Rows are points. To make a cloud, some directions were put in groups of two or more. Within a group, all points are equally far from the middle, so they leave a hole (a ring in 2 directions, a hollow ball in 3). The other directions are filled evenly. Then the cloud was stretched, turned, moved and blurred a little. How many holes are there, and how many directions does each take, smallest first?
In the rows, zero is written as 128.

Cloud:
[[121 173  83]
 [142 139 198]
 [188 117 122]
 [187 137  70]
 [196 149  58]
 [100 117 108]
 [202 216 125]
 [147 217 111]
 [ 87  92 126]
 [130 198 130]
 [109  82 122]
 [ 80 129 132]
 [194 124 111]
 [217 152  86]
 [181 112 150]
 [ 97 116 111]
 [163 103 108]
 [190 153 157]
 [113 157  91]]
Holes: 1 (2)

Cloud (19 x 3):
[[ 93  83  43]
 [ 49 143 102]
 [144  71  93]
 [ 90 130 113]
 [115 151  78]
 [161 151 102]
 [148 157 104]
 [156 105  73]
 [159  59  79]
 [109  78  89]
 [136 205  80]
 [ 55 147  97]
 [143  91 138]
 [124  64  88]
 [ 95  85  26]
 [111 181 149]
 [105  81 148]
 [117  96  99]
 [ 80 155 132]]
Holes: 0

Cloud, 32 rows:
[[154 207 134  67]
 [213 112  47 104]
 [106  48 100 150]
 [120 106 109 137]
 [ 78 115 174 170]
 [225 114  99 120]
 [150 198 165  97]
 [106 130  98 115]
 [158  83 147  69]
 [194  38 142 135]
 [115  73  71 156]
 [190 181 190 139]
 [151 194 144  65]
 [191 171 107  96]
 [ 89  88 127 145]
 [176 198 127 133]
 [ 86 185 132 102]
 [123 141 169  83]
 [136 139 148 121]
 [138  96 120 124]
 [126 198  67 209]
 [160  55  90 168]
 [ 83  57  92 146]
 [ 80 131 117  74]
 [122  88  85  87]
 [ 94 115 151 139]
 [131  63 144  95]
 [161 149 154  80]
 [126 148 100  73]
 [164 136 175 169]
 [139 186 195 105]
 [108 122  66 135]]
Holes: 0

Cloud, 51 rows:
[[103  35 117 107 122 123]
 [161  98 128 114  41 147]
 [102  84 197 129 157 143]
 [144 138 174 194 104 210]
 [ 66 172  61 111 140 115]
 [202 164 153 157 134 167]
 [ 77 129 137  56 101 180]
 [ 63 144 151  89  97 106]
 [141  45 122 107  90 176]
 [ 96 175 160 116 147 219]
 [169 177 126 143 135  77]
 [118 178  52 103 126 120]
 [ 78 152 100 170 178 137]
 [ 53  97  87  70 142 121]
 [180 183 117 140 177 113]
 [113 124 152  51 169 137]
 [ 73  57  80 114 148 108]
 [ 80 134  96  52  96 162]
 [186 125  73 141 132 202]
 [ 88 199 134 151 150 207]
 [ 62 114 156 135 110  97]
 [ 74 156  64  93 138 203]
 [125 146  66  89 140  57]
 [171 120  65  87 114 184]
 [168 131  58 131 136 104]
 [138 118 107 176  69 135]
 [158 133 113 167  64 129]
 [ 74 133  69  92 198 125]
 [154 125  54  96 133  90]
 [174  88  94 161 200 132]
 [135 141 145 202 130 187]
 [111 141 112  54 126 197]
 [164 140 121 139  52 124]
 [149 178 124 126 147  51]
 [101  74  69 135 142 177]
 [181 138 180  88 138 132]
 [ 85 135 121  60 119 204]
 [140 110 185 168  65 182]
 [ 89 137  85  82 202 146]
 [121  37 109 107 126 163]
 [124 124  93  49  97 136]
 [155 161 178  91 179 114]
 [ 71 132 178  93 102 165]
 [133 153  48  83 102 158]
 [ 88 153 140  69  76 128]
 [189 188 117 144 142 183]
 [172 147 161 123  98  89]
 [ 77 190 105 144 179 110]
 [ 57 102  84  71 150 141]
 [188  92 161 113  81 216]
 [141 187  63 125 118 125]]
Holes: 2 (2, 3)

Cloud (54 x 6):
[[148 125 205 166 130  46]
 [145 120  77  93 106  61]
 [194 122  68 145 153 137]
 [183 110  94 124 188 111]
 [ 80  80 142 159 106 171]
 [102  77 154 160  70  68]
 [171  36 123 114  97 117]
 [158 153 205 139  72 155]
 [121 155 148 126 149  36]
 [189  65  93  94 128 112]
 [117 199 173 131 111 147]
 [223 120 132 143  75 135]
 [141  64 152 182 105 185]
 [ 95  93 118 134  61 167]
 [ 71  97 128 166 138 161]
 [230 128 105 135 114 117]
 [109 124  60 143 114  60]
 [119  36 133 148 117  69]
 [187 110 200 133 182 114]
 [106  55  88 176 121  89]
 [147  93 178 219 118 150]
 [149 137 122 228 144  86]
 [208 154 127 127 168 115]
 [227 136 125 118 119 139]
 [116 165 186 115  67 156]
 [168 169  79 189 113  91]
 [116 100 171 119 128  32]
 [119 190 189 151 144 114]
 [ 68  76 162 158 109 134]
 [138  70 164  85  83  93]
 [105  78 163 113 170  65]
 [199  88 197 166  90 121]
 [109 139  59 115 131  94]
 [154 103  69 144 114 187]
 [152 160 123 184 175 148]
 [ 96  52 184 136 128 105]
 [ 99 101 188  98  78 147]
 [146 150  67 127  81  69]
 [ 57 128 177 144 115 128]
 [191 152  97 164  58 130]
 [146 132 203 188 150  66]
 [191 174  88 143  87 108]
 [152  86 100  90  93  60]
 [107 129  95 107 163  67]
 [192  63  82 131 149  90]
 [184 140 148 102  97  51]
 [142 119  64 145 163 153]
 [102 139 166  84  78 165]
 [170 196 136 113  95 143]
 [ 75 123 148 180  67 116]
 [115  55 150 126  65 127]
 [206 158 140 106  87  99]
 [142  44 164 104  93 138]
 [110 134 100  88  97 181]]
Holes: 2 (2, 4)

Cloud, 88 rows:
[[176 168 145 218 113 156 103 105]
 [154 159  80 126 115 113 172  70]
 [123 136 178 193  60 121 104 104]
 [136 120 180 177 139 176 114  65]
 [117  69 128 148 229 121 158 168]
 [ 99 129 103 230 101  94 146 115]
 [170 125  57 112 127 112  88 168]
 [146 122 112 106 122 180 140  55]
 [160 139 108 123 195 220 135  96]
 [101 106  90 116 129 180 204  99]
 [ 88 105  99 209 156 122 201 150]
 [124  82 100 178 204 143 100 188]
 [140 109 117 140 135  62  76 168]
 [147 116  50 197  96 160 101 136]
 [113  74 173 194 130  97 148  99]
 [101 127 197 117 121  80 169 107]
 [ 59 134 141  95 146 123 111 193]
 [ 95  62 125 179  91 127 195 139]
 [ 77 191  65 156 140 128 170 119]
 [141 133 159  68 115 166 162 184]
 [ 87 139 190 185 128 156 170 198]
 [167 183 130 196 188  87 164 174]
 [157 151 118 137 230 111 177 105]
 [143 133 147 101  83 148 209 133]
 [142 117  83  92 184  93 101 178]
 [186 102  56 116 153 125 111 178]
 [196 141 139 138 186 174 128  93]
 [ 25 111 109 139 128 126 144 123]
 [131 170 119 189 126 163 212 166]
 [113 194 148  95 133 133 181 182]
 [101 150 142 109 182 126 190  77]
 [107 192 108 123 123 196  84 145]
 [ 91 101 140 144 176 101  70 127]
 [ 74 195 134  98 194 147 150 114]
 [ 71 126 101 155 187 128  81 173]
 [210 172 128 116 175 122 150 164]
 [157 140 129  55 151 146 113 164]
 [148 161 145 187 125 216  85 110]
 [102 151 166  68 171 151 159 175]
 [ 69 128 127 138 118  95 121  65]
 [ 91  73 188 167  86 119 176 175]
 [142 175  64 185 218 141 128 100]
 [ 87 105 127 185 206 105  98 178]
 [ 72  99 141 108 179 170 155  81]
 [129 143 119 194 189 100  76 180]
 [168  88 135 207 170 109 155 109]
 [134 163  87 198 208 181 163  87]
 [146 188 136 160 214 112 194 127]
 [186 191 152 140 102 144 101 147]
 [ 99 134 167  97  63 166 126 179]
 [178 131  95 103 176  62 125 139]
 [162  96 129  77 115 152  97 122]
 [146  88 140 126 216 200 135 137]
 [ 45 130 197 145 170 176 156 113]
 [107 205 108 169  69 136 160 142]
 [163 139  78 209 113 214 145 113]
 [126  66 182 115 169 101 148 176]
 [109 222 141 182 143 100 175 113]
 [ 65  69 127 174 161 135 192 121]
 [135  95 196 111 162 105 113 137]
 [114 161 112  74 217 138 134 132]
 [144 166 142  72  92 124 161 180]
 [132 117  61  89 135 138 162 204]
 [134  66 181 146  84  97 136 171]
 [114 171 138 109 219 173 157  92]
 [120 193 133 122  90  62 161 122]
 [ 49 176 102 179 124 165 104 109]
 [129 182 114 175 100  94 149 205]
 [184 105  99 170  93 205 175 154]
 [168  64 108 169 134 162 127  89]
 [ 81 195 117 196 139 186 174 147]
 [137 211 136 145 127  50 144 136]
 [129  61  89 162 153 222 132 118]
 [ 53 168 118 168 158  62 145 140]
 [101 131  73 130  48 118 135 158]
 [112 152 142 141 162 236 174 164]
 [ 71 108 162 213 125 181 192 142]
 [134 183 164 116 134  94 194 108]
 [180  94 109 136 181 194 155 199]
 [ 59 101 167 197 173  99 147 182]
 [133 188 141 125 110  47 127 168]
 [120 149  68 190 103 181  80 150]
 [139  88  99 138 109 114 217 156]
 [ 88 170 112 195 178 183 162 190]
 [104  94 100 188 147 177 207 108]
 [ 62 139 112 151 112  64 151 104]
 [120 188 104  99  68 174 138 151]
 [186 183 113 167 227 124 137 125]]
Holes: 2 (4, 4)

Cloud, 83 rows:
[[161 113 147 216 162 123 184  97]
 [ 88 146 185  62 137  69 150 132]
 [117 103  55 113 201 135 131 121]
 [124 167  77 201 121 183 133  80]
 [108 118 114 105  94 167  73  52]
 [127 102  86  91  81 210 136 109]
 [129 163 197 167 160  93 133 168]
 [107 150  77 189 127 109  78  75]
 [213 116 145 140 165 155 180  75]
 [121  95 151 155  65  92 207 137]
 [140  64 156 192  74 144 178  73]
 [169 116  89 191 134 201 125 157]
 [100 126 108 119 123 200 196  77]
 [ 64 171 146 179 135 158  74 109]
 [185 147  75 182 150 186 162  88]
 [ 85 148 173 184 154  63 121  81]
 [193 152 112  82 163 189 149  98]
 [ 83 158 199 178 118 140 101 152]
 [ 87 108 210 106 108 173  96  79]
 [160  65 124 105 192  81 102 131]
 [ 95 157 137 139  92  74 212 117]
 [190 146 192 173 118 146 170  75]
 [142 121  42 130 176 110 169 139]
 [158 103 144 189 179 162 178 171]
 [115 112 186 100 146 199 193 108]
 [138 126  69  94  70 170 181 133]
 [ 50  96 155 138  77  94 116 162]
 [ 92 110 178 112 168 204 171 162]
 [126 207 123 129  98 158  94 136]
 [ 93 188 156 156 103 173  97  75]
 [205 140 172  76 166 162 120 143]
 [ 91  73 196 158 171 136  78  93]
 [158 126  44 154 142 126 183  83]
 [ 53 111 141  61 149 130 127 177]
 [122 156 204 148  79 111 150  59]
 [116 118 170 147 116 162 197 196]
 [174  55 156 136 170 185 164  89]
 [104 162 130 171  96 149 199  56]
 [168  82 155 179 124 215 158 153]
 [169 138 124 175 112 108 105 184]
 [137  78 133 188  97  81 169 156]
 [142 165 105  55 166 182 144 163]
 [ 94 146 214  85 163 111 113 166]
 [108 113 146 132 151  82 218  93]
 [142  70 147 169 144 145  56 158]
 [121 174  95 157  90 210 143 130]
 [ 90 179 160 167 205 136 160 111]
 [188  89 131 195 123 138 197  78]
 [187 138 145  51 155 141 102 160]
 [161 152  97 151 106  74  97 161]
 [170 120 174 174  82 168 137 171]
 [172 163  77 164 207 138 143 118]
 [ 43 112  88 170 114 123 108 143]
 [178 102 200 110 103  94 107  67]
 [164 150  88 189 139  98  92  67]
 [159 101 135 233 134 113 130 113]
 [ 76 137 132 205  94 151 136  53]
 [112 140  95 147  49 160 124  63]
 [142 159 219 139 109 125 149  64]
 [ 64  72 133 109  66 135 141  72]
 [163  79 129 127 194  92  74  99]
 [ 95  62 136 199 118 133 182  91]
 [100 119  78 167 134 148  55 140]
 [116 102  97 121 165 183  58  81]
 [172 129 137 170 106  64 147 164]
 [117 135 205 119 205 173 149 132]
 [150  73 112  92 174  87  76 155]
 [212 124 160 122 176 149 142  68]
 [185 109 102 164  59  92 131  85]
 [147 172  98 117 143  92 115  41]
 [210 171 136 113 110 120 157 156]
 [ 71 175 174 132 200 104 110 135]
 [214 157 158 105 174 175 136 130]
 [137 117 180 171  96  47 141  78]
 [ 52  91 125 109 185 107 127 102]
 [124 211 130  85  96 110 130 111]
 [160 115  73 172 149 174 140 186]
 [ 88 172 119 130 215 126 119  83]
 [117  57 172 140 173 184 135 177]
 [144  75  83  67 147 117 110 181]
 [158  91 130 153 177 112 185 185]
 [160  75 159 143  57 144 203 123]
 [183 149 186 151 138 172 187 161]]
Holes: 3 (2, 3, 3)

Cloud (89 x 9):
[[ 90 170 153 125 105  87 135 177 130]
 [208 110 126 139 126 189  83 102  94]
 [173 186 135 180 119 124  77 110  69]
 [174  68 122  88 128 131 142 146 134]
 [ 92 171  78 106  99  82  74 173 161]
 [ 95 129 115 110 154 131  17 164 131]
 [187 101 114 227 151 102 127 143  91]
 [ 67 104 126  97 187 112  81 111 147]
 [128 117 135 168 200  98  94 161 204]
 [154 167 109 169 119 104 141 222 167]
 [199 133 132 163 164  38  43 138 131]
 [162 133 120  69  81 142 126 153 174]
 [186 115  61 150  63 124  89 194 100]
 [107 191 179  70 157 123 125 137 180]
 [146 117 187 148 233 137  83 123 132]
 [167 168 107 148  59  97  43 109 158]
 [140 190 171 130 206 103 175 155 107]
 [135 120  83 144  36 156  33 163 143]
 [ 95 150 163 155 139 193 118 102 128]
 [ 94 167  67 146 130 147 118 108 171]
 [149 116  84 153 164 160  45 162  84]
 [170  48 133 200  71 180  99 137  87]
 [143  93 129 113  77 202  36 168 142]
 [132 109 117 164  63 215 132 190 111]
 [ 90  78 133 108 117 123  90 189 143]
 [171 103 116 189 137 130  68 205 201]
 [135 166 156 123 150 130 168  76 131]
 [236 114 160 154 117  45  73 174 115]
 [130 115 140  56 139 190  73 100 107]
 [126 102 176 199 176 151  82 128 136]
 [148 189 134 120 110  51 150 193 138]
 [120 137 107 151  85 129  45 124 198]
 [170  94 197 140 224 145 149 161 132]
 [199 183 118  74 144 145 101 121 122]
 [154 159 115  97 116 180  54 123  60]
 [160 100 140 202  89  58  86 138 136]
 [153  82 134 203 133 181  96 178  70]
 [136 169  80 174 133 158  85 194 149]
 [116 156 124 128 102 135 164  87 136]
 [174 226 177  94 117  89 128 124  87]
 [136  89  57 164 161 152 124 109 145]
 [185 192  77 170 103 103  66 116 110]
 [114 181 166 120  97 179 104 134  64]
 [145 195 159  79  90  99 149 178 144]
 [ 96  95  82 141 125 157  90 182  75]
 [213 181 126 153  86 121 136 185  78]
 [111 216 146  97 132 118 127  82 100]
 [207 144 177 145  86 134 153 200 171]
 [ 86 188 135 130 159 161 151 167  96]
 [ 95  66  65 135 149 155 103 113 157]
 [210 134 110 174 106  77 135 117  55]
 [194 127 132  91 210 102  98 128 170]
 [174 134 114 192  52 189  72 150 124]
 [156 174 125 192 152 133 104 117 171]
 [216 193 171 155 139  67 130 189 109]
 [149 185 139  59 155 110 139 145 190]
 [132  89 202 134 199 177 149 174 122]
 [125 127 137 123  78 116 101 129 208]
 [161 218 180 113 181  88 135 121  81]
 [ 86  68 138 116 147 195  47 140 164]
 [173 145  36 153 100  89 103 124 147]
 [205 126  99 147 103 105 147 161  51]
 [ 80  85 138  91 149 213  94 161 104]
 [150 154 153 156  22 120  78 163 130]
 [101 154  80 134  92 177  65 100 160]
 [138 173 148  74 165 114  25 146 125]
 [ 95 134  72  70 100 117  51 121 104]
 [111 187 139  86  74  87  61 146 137]
 [174 157 177  75  96 139  71 127 167]
 [128 229 135  92 173 134 140 103 112]
 [103 185 159 110 157 146 171 116 167]
 [216  94  97 151  86 155  42 127  97]
 [205  92 160 107 157 133  55  93 118]
 [145 179 186  78 158  68  61 108 113]
 [112 128 170 152 161 160  69 159 202]
 [173  97  92 172 114 114 173 178  80]
 [180  84 185 182 165 190 124 173  84]
 [155 165 127 128 113 106 140 108 203]
 [142 161 155 105  71 152 168 167 166]
 [111 186  90  74 156  78 108 177 165]
 [192 100 161 186  51  74 114 159 153]
 [111 179 125 178  98  93  93 154  94]
 [174 135 148  90 134 139  59 200 124]
 [136 171 164 179 139 120  71  99 122]
 [149 119 101 126 127 121 197 117 108]
 [105 149 164 125 200 104 166 166  96]
 [202 167 141 122 157  12 118 142 153]
 [196  75 105 174  64 132  90 122  61]
 [201  99 183 105 150  93 120  93  94]]
Holes: 2 (3, 6)
